Each point is reached from the start by the listed moves, each made once or not at all, plus a little noise. Say if it took an odd or an even number of moves. Then give how often each move was made.

Moves:
(1): [ 17  24  -2 -48  -6  41]
(2): [11  5  9  0 -3 -7]
(3): [ -7   3  -8   9  -6 -18]
Start: [  6 -17  -4 -10  17 -40]
Points:
[  9 -15  -4 -11  20 -42] -> even (0, 0, 0)
[ -3 -15 -13  -2   7 -60] -> odd (0, 0, 1)

Moves:
(1): [ -8   4   5 -13 -14  -5]
(2): [-6  8 -6  4 -1 -8]
(3): [ -2   5 -15   2 -10  11]
(4): [  4  -7  -3  -4  -9 -12]
(5): [ -1  -1   9   4 -15   7]
(6): [ 18   8   0   5 -13   2]
Start: [3 4 0 2 2 3]
Points:
[ 11  20   0   1 -51  17] -> even (1, 0, 1, 0, 1, 1)
[ 14  14  -3  -4 -60   6] -> odd (1, 0, 1, 1, 1, 1)
[ 14  19   4  15 -27   2] -> odd (0, 1, 0, 0, 1, 1)
[ 15  20  -6  12 -12  -3] -> even (0, 1, 0, 0, 0, 1)
[  1   8  -5   8 -24  20] -> even (0, 0, 1, 0, 1, 0)
[ 24   7  -3   4 -20  -7] -> even (0, 0, 0, 1, 0, 1)

Moves:
(1): [-3 -3 12 -7  2 12 27  6 -7  1  6 17  0  1]
(2): [  1   6   1   7  -7  -1   4  -7   6  11  -6  -8  -1 -11]
(3): [ 14  -2  -7  12   6  14 -12 -19  12   2  -5   3   3  -6]
(4): [ -1   7  -3 -11  -2 -20  18  -9   6  14 -19  22 -10  15]
(5): [ -6   0  -2   0  -3   5  -5  -2  -4   0 -10  -9  15   5]
(6): [-11 -10  -5   3   4   0  10   7   0  -8   7 -14  -9   5]
(7): [  6   7   8   2   6  15   3   2  -4  -1 -14   1 -17  -7]
(8): [  1   3  -9 -19  -1 -11   2  -3 -16   6   4  -2  -2  -7]
(9): [ -7  -1  13  11  -5 -12 -13 -15 -15  11  -8  10  -5   2]
(10): [  8   3   9   5   9  -2  12  -9  -2 -13   2  -1   2  -5]
(11): [-12  -1   0  -4   9  -1   2   5   3  -4  -6   6  -4 -16]
Start: [-2  5 -2 -2 -3 -2  3  2 -3  3 -5  3 -1  1]
Points:
[-30  -2  14  -6  -6 -18  40 -12 -22  19 -27  29 -11  30] -> odd (1, 0, 0, 1, 1, 1, 0, 0, 1, 0, 0)
[-27   4  -1 -11   2 -15  37 -36 -18  31 -43  30 -12 -13] -> odd (1, 1, 1, 1, 1, 1, 0, 1, 1, 0, 1)
[-14   0 -23  -4   5   4   4 -15  -3  10 -20 -20  -1 -29] -> even (0, 1, 1, 0, 1, 1, 0, 1, 0, 0, 1)
[-20   0  28  17  -4   0  40 -17 -25   4 -15   0   3  -1] -> even (1, 1, 0, 0, 1, 1, 0, 0, 1, 1, 0)
[ 17  19 -13   0  -1  19  -5 -26  -9  21 -36 -11  -5 -26] -> odd (0, 1, 1, 0, 1, 0, 1, 1, 0, 0, 0)
[-15  11  15 -18  12  -7  54  -6  -7   1 -32  40   1   0] -> odd (1, 0, 0, 1, 1, 0, 0, 0, 0, 1, 1)
[  8  23  20  21  13 -10  18 -53   2  22 -60  38 -34 -30] -> odd (0, 1, 1, 1, 0, 0, 1, 0, 1, 1, 1)

Moves:
(1): [ -1   2  -7   2  -5   1 -18  14  -4   4   0  -5   0   2 -10  -7   1 -10]
(2): [ -3   3   0   0   7  -6   0  -3  -5  -4   4  -8  -9  -8 -18   3   0 -11]
(3): [-14  -3   4  -2  -5  -2   2  -3  -7   7   0  -6  14   1   4  -9  -2  -8]
(4): [ 9  6 -3 -4  3 -7 -2  6 -7  7 -3 -3 -1 -1  2 -1  4 -1]
(5): [  8 -13   8  -5  11  -4  -1  -2   1   0 -10  -3   2   4 -12   5  -9  -2]
(6): [-16  13  -5   0   5 -13  -4  -3   5   6   7   3  12   4  -8  10 -15   4]
(7): [ -8 -15 -14   1  14  -5   2   8  11  -7  -3  10  15 -11   5  -3  -1  -1]
(8): [  4  -8   3  -5  -8   4  -5  -3  -5  11   0   1  -8 -11  -4   7  -6   5]
(9): [ 6  1 -1 -1 11 10 13  2  2 12 10  4 -2  1 -6 -8  0 -5]
(10): [ 8 -2  0  6 -4 -8  2  0  3  1  4 11  0  7 -2  2  4 -7]
(11): [-12   0   2 -13 -11  -4  11   9   1   6 -11  10  -6   4   0 -10   3  10]
(12): [  6  -8  -7  -4  -6  -2  -4  -7   9   4   0  -8  -6 -11  -9  -4   1   1]
(13): [ -7  -3  10   9  -1  -2 -11  -4   0 -10  13  -8  15  -5 -10 -15   6  15]
(14): [  0   2   8  -6   5  -5  -6   2   3   4   8  -7 -10  -5   4   0  -9  -5]
(15): [ 13  -7 -11  -6   1   8  16  12  -5 -13   7  -9   2  -2   0   0 -11   0]
(16): [ -6   3   1  14   2   2   6  10  11   7   0 -11  -1  -2   6  -1   1   3]
(17): [ -3 -11   2  -8   6   4   3   0  -2   0   9 -12   3  10   0   8   5  -7]
(18): [ 0 -4 -5 12 -2 -6 -6 -5 -6  0  2  0 -9  1  4 -8  0  4]
Start: [  1 -12  -8  10  -9   0  15   2  -6   5   5  -3  11   3   5  11   2  12]
Points:
[ 21 -15 -25   8  -1 -19  45  27  -2  29  26 -27 -30 -12 -12 -17  -4  -1] -> even (0, 1, 0, 1, 0, 0, 0, 0, 1, 1, 1, 1, 0, 1, 1, 1, 0, 1)
[-33 -11 -23  17  -3 -27  34  25  25  20   2  19  32   6   8  11  -6  20] -> odd (0, 0, 0, 0, 0, 1, 1, 0, 0, 1, 1, 0, 0, 0, 0, 1, 0, 0)
[-19 -36 -29   1  -5 -51  16   5   3  30  -9  11  33   1  -9  -9 -13  13] -> odd (0, 0, 1, 1, 1, 1, 1, 0, 0, 1, 1, 1, 0, 0, 0, 0, 0, 1)
[-15 -38 -30   7  -1 -36  11  16  13  41 -12  -6   8 -20  -9   5 -17  34] -> odd (0, 0, 0, 1, 1, 1, 1, 1, 0, 0, 1, 1, 0, 0, 0, 1, 0, 1)
[-37  -6 -12  -5  -6 -13  19  27 -19  60  23 -32  14   3 -28   3  -6  -8] -> even (1, 1, 1, 1, 0, 1, 0, 1, 1, 0, 1, 0, 0, 0, 0, 1, 1, 0)
[ 31 -34 -10  -6   8 -12  18  15  -6  21  10 -52 -19 -33 -25  19 -27   0] -> even (0, 1, 0, 1, 1, 0, 0, 1, 0, 0, 0, 1, 0, 1, 1, 1, 0, 0)
[ -4 -31 -25  -4  -2 -28  44   1  -8  23  18  -9   9   3 -39 -10 -27  -2] -> even (0, 1, 1, 0, 1, 1, 0, 0, 1, 1, 1, 1, 0, 0, 1, 0, 0, 1)
[ 17 -52 -26  28  13  -4  31  28  -5  10  46 -20  27  -9   2 -11   5  19] -> even (0, 0, 0, 1, 0, 0, 1, 1, 1, 1, 0, 0, 1, 0, 1, 1, 1, 1)
